Every row gives one point. Each copy is the shape, with its points in the same order, stretched, turned, moved and blurred by noise. Some copies are also mirrored. Which?

Shape (7 x 3):
4.3 5.5 2.9
3.0 5.2 2.4
-0.6 -3.5 4.4
-4.3 4.0 -0.9
-1.8 3.9 0.9
5.7 1.1 -1.0
-4.8 -4.5 2.1
Copy 1, 7 rows:
0.5 3.6 -9.2
0.6 3.8 -7.0
-2.8 -4.8 -0.7
-1.5 3.2 1.9
-1.0 3.2 -1.3
4.3 0.9 -6.7
-2.7 -5.3 5.0
Copy 1 is: mirrored
Copy 2:
7.2 -3.6 0.7
6.5 -2.8 1.8
-2.3 -5.5 1.8
1.6 2.7 4.2
2.7 0.1 3.5
4.1 -2.4 -3.6
-5.6 -2.1 2.8
Copy 2 is: only turned
Copy 3 (7 x 3):
7.8 -2.6 -2.2
6.2 -2.2 -1.4
-3.3 0.1 -5.2
2.0 4.5 3.4
3.3 2.3 0.9
2.8 -6.0 0.1
-6.1 2.7 -1.1
Copy 3 is: mirrored

Shape:
0.5 -4.2 4.5 -3.5
-2.7 6.0 -3.7 1.8
-1.2 -3.1 -0.9 -3.3
-3.8 -1.3 3.2 4.0
-0.5 4.6 1.0 0.4
1.0 -5.5 1.0 -6.9
-0.6 3.4 -2.9 -5.8
0.1 -1.8 -2.8 -0.2
3.5 2.2 1.9 2.6
3.0 9.1 6.4 1.8
Copy 1:
-2.6 -3.1 7.4 -0.5
-3.6 -0.9 -4.8 5.6
-1.9 0.7 3.6 -0.6
0.4 -2.1 3.7 5.6
-4.2 -3.7 -1.2 4.1
-1.9 -0.5 6.2 -3.7
-6.2 0.8 -1.1 0.2
1.1 -0.2 0.3 0.3
-0.8 -7.7 0.4 2.4
-6.4 -10.9 -0.9 6.1
Copy 1 is: mirrored
Copy 2, 10 rows:
2.0 -0.8 0.3 -8.6
-2.9 -0.7 2.8 6.7
-1.9 -3.9 0.5 -3.4
4.7 -1.7 7.5 -1.5
-0.3 2.4 2.0 1.5
-2.1 -3.5 -2.6 -8.9
-7.5 -0.5 -2.1 0.6
0.5 -4.7 0.0 0.2
4.9 2.2 -1.0 1.1
2.1 10.9 0.0 1.7
Copy 2 is: only turned
Copy 3 (10 x 4):
-5.9 -2.9 2.4 5.8
2.2 1.0 -5.6 -5.7
-6.0 -0.4 -0.2 -0.8
-2.7 -1.1 -5.2 5.4
1.8 -2.2 -1.8 -1.1
-8.0 -1.4 3.8 1.5
-1.6 -2.4 0.7 -6.9
-3.1 2.8 -2.1 -0.9
3.3 1.1 0.9 2.2
8.4 -5.3 1.8 1.6
Copy 3 is: mirrored
Copy 4, 10 rows:
-2.1 -5.0 3.8 2.4
0.1 8.8 -0.6 -2.8
-4.8 -1.0 0.4 0.9
1.6 2.6 1.9 6.2
1.8 4.1 2.6 -2.1
-6.0 -5.7 2.1 -0.1
-4.6 3.2 2.2 -5.8
-2.4 0.4 -2.3 0.2
4.8 0.0 0.1 -1.1
8.6 2.9 6.3 -4.2
Copy 4 is: only turned

Shape, 9 rows:
-0.9 -2.4 -2.2 -1.4
-1.6 -12.9 6.1 -1.6
0.8 1.0 2.7 1.3
2.1 0.9 5.8 -2.6
2.6 3.1 -0.8 -2.0
2.2 3.3 -1.9 -1.7
-4.2 3.2 -3.6 -2.4
0.2 2.1 0.3 1.1
0.4 3.6 -3.8 0.2
Copy 1, 9 rows:
1.7 -0.8 3.8 1.3
4.9 -10.1 -0.8 6.0
-0.5 -1.7 -1.3 -1.6
3.7 -2.8 -6.2 -0.4
2.3 1.0 -0.9 -3.1
1.5 1.9 0.2 -2.9
-0.4 4.1 4.8 3.6
-1.0 0.3 0.7 -1.5
-1.0 2.7 3.8 -2.4
Copy 1 is: only turned
Copy 2:
-4.1 -1.0 -0.5 -2.5
-13.1 -4.6 17.2 -3.4
2.1 1.8 1.9 -0.9
2.4 0.2 3.9 4.0
3.0 2.9 -3.3 2.6
2.6 3.8 -4.6 1.8
0.9 -4.5 -6.4 -1.0
2.1 1.2 -1.2 -1.0
2.4 2.3 -5.5 -1.9
Copy 2 is: only turned
